Each row of a before or after table is a point. The points were changed in one or more steps. Then noise was added and the rows were shuffled. The steps act on columns, c1 being the first. Write out the steps. A step turns or swaps two columns, mirrors them in a line or flattens them onto one, adds a multiple of one to another, or multiplies or shifts one. Angles are multiples of 10 degrees, from the lower column toward the higher: turns from -170 to 170, lines from 10 to 170 but not 90. Use the fewest steps. Two steps may share a column if one is a turn and the other turns, adds or multiplies; they go together, in the order done. Otherwise the lowest column goes first.
(in the rows, 128 means zero)

Before:
[[156  84]
 [ 50 151]
 [105 139]
 [126 113]
 [101 123]
 [106 143]
 [157 118]
 [159 113]
 [114 135]
 [104 124]
 [141  90]
 [129 128]
 [129 103]]
After, 13 rows:
[[103  70]
 [143 138]
 [150 143]
 [125  95]
 [ 96 110]
 [148 147]
 [157 121]
 [129 128]
 [119  77]
 [128 110]
 [151 123]
 [101 115]
 [208 159]]
Steps: multiply c1 by -1; multiply c2 by 1.3

Before, 14 rows:
[[194 169 120 138 181 122]
 [131 165 130 134 161 117]
 [132 167 144 149 160 136]
 [156 140 127 109 198  92]
 [130  70 124 120  82 122]
 [156 169 124  92 169 134]
 [105 114 146 105  98 112]
 [ 84 102  98 119  94 123]
 [ 85 106 133 120  96 102]
 [160 144 159 119 164 144]
 [138 164 153 143 187  97]
 [ 88 104 123 123  84 102]
 [145 128 120 142 153 141]
 [131 115 130 126 175 158]]
After:
[[131 202 101 108 134 142]
 [ 72 202  88  84 105 122]
 [142 142 143 164 152 112]
 [ 98 178  97 121 151 151]
 [ 96 173  92 132 100  78]
 [158 126 155 160 110 119]
 [123 188  83 109 130  98]
 [118 100 162 128 136 115]
 [124 142  96 125 118 168]
 [ 82 197 102 143 107 137]
 [162 132 154 157 147  90]
 [119 155 112 109 117 146]
 [164 140 144 155 141  93]
 [126 198 103 124 116 119]]
Steps: turn c1 and c4 by -150 degrees; shift c2 by 30; turn c3 and c5 by 110 degrees; multiply c3 by 0.7; multiply c6 by 1.3

Before:
[[154  71 131 141 135 131 192 126 115 103 144  96]
 [122 114 131  89 123 106 117 149 183 146 151 113]
 [110 106 160 109 149 146 178 165 130 151 130 158]
 [ 97 104 127 107 166 113 130 158 157 167 118 101]
 [ 70 152  87 117  96 160 160 112 163 153  98 170]
 [124 167 138 115 121  92 179 144 126 142 102 138]
 [125 134 127 161  83 109 156 130  89 111 160 105]
 [165 132 119 156 115 120 124 166 140 124 129  88]
 [ 80 122 140 147 107 161 159  87 181 177 113 166]
 [141 108 161 129 112  93 106 168 126 107  97  97]
 [107 162  88 177 124 108 185 122 135  86 149 167]
 [116 135 149 165 107 177 186  87 110  83 155  95]
 [135 116 153 117 162 152 120  99 101 145 125 163]]
After, 13 rows:
[[124 139 122 170 138 151 109 148 173 147 137 137]
 [142 120 163 153 110 102 179 168 110 148 122 122]
 [129 123 137 146 132 161 178 137 120 136 123 112]
 [160 154  92  89 109 150 189 122 161  86 158  97]
 [183 127 141 124 115  90 155  93 153 178 119  87]
 [148 137 149 104 157  83 185  92 148  83 151 128]
 [104 118 132 112 143 129 189 122 137  97 119 153]
 [178 121  84 157 113  98 163 113 147 154 115  75]
 [145 148 127  96 165 150 152 125  99 113 154 104]
 [106 129 114  88 159 137 128 170 144 131 131 136]
 [112 124 156 135  95 108 115 103  83 142 119 135]
 [120 103 154 129 151 167 109 168 135 108  92 143]
 [149 123 131 160 123 143 133 153 125 161 116 177]]
Steps: turn c1 and c4 by -160 degrees; flatten c2 and c11 onto the line at 60 degrees; turn c5 and c12 by 130 degrees; multiply c5 by 0.7; multiply c6 by -1; add -0.7 times c10 to c9
